Rows are points. Each copy is the shape, with its points in the same order, turned, moved and blurred by noise. Say if it was mirrored as well.
In the rows, 128 means zero.

Shape (6 x 2):
[[141 148]
 [168 126]
 [138 142]
 [107  95]
 [205 150]
 [ 63 166]]
Copy 1, 6 rows:
[[118 147]
 [150 146]
 [120 144]
 [114  94]
 [171 178]
 [ 40 132]]
Copy 1 is: only turned
Copy 2, 6 rows:
[[138 147]
 [174 138]
 [138 140]
 [125  87]
 [199 172]
 [ 58 135]]
Copy 2 is: only turned

Shape:
[[200  67 109]
 [ 85 100 107]
 [163 106 102]
 [149  95 154]
 [ 92 109 102]
 [137 193 150]]
Copy 1:
[[180 176  66]
 [ 89 140 130]
 [156 138  88]
 [166 165 135]
 [ 92 131 129]
 [174  74 167]]
Copy 1 is: mirrored
Copy 2, 6 rows:
[[166  52  92]
 [ 73 116 146]
 [141 103  97]
 [154 104 149]
 [ 85 121 133]
 [163 197 133]]
Copy 2 is: only turned
Copy 3, 6 rows:
[[206  82 154]
 [109  94  92]
 [170 102 122]
 [151 112 171]
 [117  98  93]
 [128 199 122]]
Copy 3 is: only turned

Shape, 10 rows:
[[145 149 146  97]
 [167 122 109 135]
 [171 156 155 165]
 [177 122  75 174]
 [154 146  51  96]
 [139  68 163 160]
 [ 62 107  92 154]
 [151  62 156 148]
 [119 126  90 128]
 [ 83 103 123  58]]
Copy 1 (10 x 4):
[[153 146 130  73]
 [153 114 103 120]
 [182 155 137 138]
 [153 114  73 163]
 [127 126  40  87]
 [134  86 176 142]
 [ 50 133 122 140]
 [144  75 167 134]
 [105 129  95 114]
 [ 74 112 133  41]]
Copy 1 is: only turned
Copy 2:
[[ 99 156 113 120]
 [138 116  92 143]
 [123 148 127 189]
 [178  95  84 169]
 [167 134  40  97]
 [112  78 164 148]
 [192 107 153  76]
 [103  66 156 148]
 [166 119 108 102]
 [104 119 119  36]]
Copy 2 is: mirrored

Shape, 12 rows:
[[156 146 151 133 108 134]
 [148 116 150 103 116 227]
 [  7 111 105 130 142 109]
 [155 154 131 138 137 201]
 [144 131  85 116 124 110]
 [150 106 152 138 141 113]
 [136 155 155 132 134 105]
 [145 131 147 129 138 107]
 [123 105 108  53 123 157]
 [138 123 148 144 103 127]
 [156 147 135 139 121 109]
 [152 154 123 133 124 113]]
Copy 1, 12 rows:
[[115 144 158 119 106 167]
 [197 169 152  82 121 213]
 [184 178  98 194 154  70]
 [141 180 148 107 142 216]
 [109 143  83 130 112 154]
 [124 107 143 121 141 150]
 [100 147 155 123 125 134]
 [110 126 143 120 130 141]
 [178 155  84  78 104 145]
 [131 129 153 141 108 160]
 [ 95 137 142 129 115 157]
 [ 94 150 131 126 114 158]]
Copy 1 is: mirrored
Copy 2:
[[148  89 132 154  96 140]
 [130  69 164 131 130 223]
 [ 66 196 199 111 120  94]
 [107  75 136 169 135 190]
 [142 144  96 135 124 131]
 [161  97 142 135 139 108]
 [130  91 129 142  99 100]
 [141  95 129 135 119 108]
 [126 130 127  70 119 183]
 [158 110 158 154 105 133]
 [146 101 117 153 108 115]
 [142 105 108 160 104 123]]
Copy 2 is: mirrored
Copy 3 (12 x 6):
[[160 123 150 139  98 146]
 [135 120 181  77  86 218]
 [ 30 154  99  88 121  89]
 [134 137 151 131  94 217]
 [139  97  85 127 105 142]
 [146 111 147 132 149 135]
 [155 148 134 142 119 126]
 [153 128 131 133 134 130]
 [138 108 107  45  98 161]
 [137 111 156 136 106 131]
 [159 121 127 150 111 136]
 [156 123 116 148 105 140]]
Copy 3 is: only turned
Copy 4, 12 rows:
[[144 137 149 133 130 159]
 [ 86 109 176  84 172 193]
 [ 30 124 123 169 113  54]
 [110 117 168 143 180 192]
 [119 124  82 153 136 149]
 [153 107 134 127 144 121]
 [150 154 143 152 139 124]
 [151 131 130 137 143 122]
 [ 77 133  90  83 161 149]
 [138 118 147 134 113 145]
 [154 136 128 152 134 147]
 [144 139 121 160 140 151]]
Copy 4 is: only turned
